Each wall is flat, endless, passes through zero and stands at right angles to its row. A trip goes straight from one point to another. List the walls that it crosses, first one first.
In the rows, 128 means zero.

Walls:
(1): [152 110  97]
(2): [165 109 158]
(3): [136 120 130]
(4): [125  98  93]
(5): [ 92 148 133]
(6): [131 121 132]
(7): [116 133 108]
(8): [146 166 145]
(9): [118  90 114]
(10): [122 111  74]
(11): [145 129 152]
Trips:
[128  88  79] to [114  92  82] => none
[122 121 103] to [129 130 117] => none
[ 93 123  68] to [153 175 140] => 9, 8, 4, 1, 10, 11, 7, 2
[124  90 156] to [131 148 133] => 4, 8, 9, 5, 3, 6, 2
[153 159 104] to [133 140 142] => 11, 10, 2, 7, 1, 5

Walls:
(1): [124 188 160 145 126 139]
(2): [112 100 127 149 110 167]
(3): [118 113 116  64 146 102]
(4): [139 147 114 146 105  94]
(5): [158 137 140 115 153 172]
(6): [135 172 164 172 112 165]
(7): [112  59 139 153 138 113]
Trips:
[101 167 108 137 118 122] to [118 120  90  89  71 120] => 3, 6, 1, 2
[148 140 131 114 123 118] to [130 148 108 116  94 159] => 6, 3, 2
[145 154 123 122 149 151] to [131 155 111 145 126 117] => 4, 5
[162  91  89  37 142 129] to [148 143 101  96 126 119] => 4

Walls:
(1): [135 112 169 106 141 143 117 139  90 106 128]
(2): [141 159  98 105 129 125  85 150 139  92 125]
(3): [107 123 118 198 136 124 114 110  96 117 109]
(4): [145 145 112 131 132 111  71  83 136 155  87]
(5): [156 115 151 175 116 106 160 162  91  66 123]
(6): [139 122  85 108 133 120 145 136 125  89 109]
(7): [148 126 163 108 127 128 180 105 124  99 132]
Trips:
[156 133 129 125 125 136  92 111 111 156 130] to [174 147 102 120  70 118 106 127 113 145 110] => 3, 1, 6
[159 140 126 156 184 139 126 136 122 168 108] to [107 166  91 118 158 106  59 155  72 105  56] => 2, 1, 6, 5
[164 110 134 147 139  85 170  38 127 127 106] to [105 105 117 135  70  92 174  84 185 158 123] => 5, 6, 3
[145 148 114  82 151 156 120 124 130 144  85] to [140 148 133 123 111 156 142  81 181  87 125] => 7, 1
[152  91 150 115 152 156 139 145 146 163 135] to [137 118 131 112 154 179 152 143 128  89  79] => 6, 5, 2
[129 139 107 156 173 153 103  73 140 123 121] to [ 93 113 118 147  99 136 154 148 141 125 146] => 2, 4, 5

Walls:
(1): [112 159  57 169 149  99  90 138 156 110 146 115 128 122]
(2): [103 106 106 104 155 119 136 153 105 151 118 159 108 150]
(3): [132 116 118 150 125  88 141 139 123 130 116 100 158 154]
(4): [131 120 157 135 108 147 183 189 125 140 139 108 158 159]
(5): [ 77 139 111 131 150 121  94 105 108 130  93 108 108 122]
(6): [118 172 122 122 118 178  88 123 158 127 157 162 101 118]
(7): [126 170 121 147 181  64 105 116 162 121 118 164 113 167]
(8): [128 123 149 144 142  85 178  80 107 106 112 100  94 134]
(9): [137  88 172 123 134 140 121 146  77 178 104 123 148 139]
(10): [110 129 128 145 202 181 156 110 145 105 141 146 135 141]
(11): [128 106  89 131 144 130 106 172  85 209 129 187 169 100]
(12): [160 122 141 172 118 118 147 120 160 149 121 138 129 112]
Trips:
[119 124 130 119 137  99 142 138  97 117  95 141 110 129] to [126 188 130 118 146 151 146 154 113 121 123 113 129 135] => 4, 11, 10, 3, 9, 6, 1, 8, 2
[131  74  84 112 179 146 140 165 121  82 137 146 107 166] to [132  92 142 120  98 105 172  89 162  91 135  73 151 122] => 11, 8, 7, 1, 2, 12, 10
[137 142 157 164 115  92 125 112 145 138 137 152 155 168] to [122 118 121 167  90 124 157 137 156  61 167 130  74 169] => 9, 6, 10
[127 106 162 101 122 121 128  48 164 172 163 160 126 172] to [144  54 140 110 167 105 129 138 159 174 138 145 194 174] => 11, 6, 3, 8, 4

Walls:
(1): [101 117 138 118 125 155 127 146 124  88  50 113 128 160  99 179  99 149
 149 152 103 150 111 174]
(2): [155 153 144 151 105  97 122  62 154 158 105 111 115 155 165 134  97 130
 139 126 136 138 144 117]
(3): [114  90 174 145 151 129 142 138 124 112 161 161  65 121 156 124 119 148
 141 110  94 110 163 130]
(4): [147 109 134 125 126 128 136 126 111 133 153 143  74 148 126 153 122 117
 128 113 168 126 103 129]
(5): [112 104 108 137 165 140 127 108 131 165 157 109 140  99 100 153 132 150
 118 110 116 120 119 156]
(6): [ 94 148 130 124 130 122 120  95 123 112 142 137 108  93 159 117 134 132
  73 114 144 120  69 145]
(7): [143 128 180 159 131 149 122 126  82 127 190 126 110 181 146 168 129 184
 105 112 123 139 178 149]
(8): [103 135 144 120 185 129 116 126 131 177 115 164 115 150 158 195 156 137
 172  98 126 130  86 105]
Trips:
[137 138 140 116 135 130 154 123 115 112 127 141 186 163 135 141 114  94
 152 147  75 119  94 100] to [127 141 122 130 136  95 154 151 111 124 120 132 131  98  74 118  81 136
 146 216 114 120 135 127] => 8
[153 114 118 169 147  82 122 158 127 146 145  99 181 142  93 162 103 115
 112  83 189 132 107 207] to [113 128 109  98 139  91 142 155 176 165  97 157 139 129 112  48 116 123
 153 110 126 200 139 114] => 7, 1, 4, 2, 5
[120 125 155 127 170 178  91 117 171 140  56 154  99 136 111  96  98 127
 134 122 100 126 173 175] to [112 156 190 124 125 106 124 109 101 149 111 156 111  92 111  73 147 107
 126 132 127 110 125 100] => 5, 6, 1, 8
[164 142  86 116 171 141 145 157  66 124 141 136 171 182 115 148 174  92
 136  89 125 148 120 144] to [185 132 117 130 138 121 121  65 149 138 116 135 133 148 140 163 132 122
 152 105 153 104 145 125] => 1, 2
[151 115 134 110  97 127 121 132 132  90  98  85 108 151 136  93 152 184
 127 112 115 126  85 113] to [107  79 149 111 124 105 118 108 167 114 136 179 102 112 128 183  99 150
  80 158  87  97  58 158] => 4, 3, 2, 8, 5
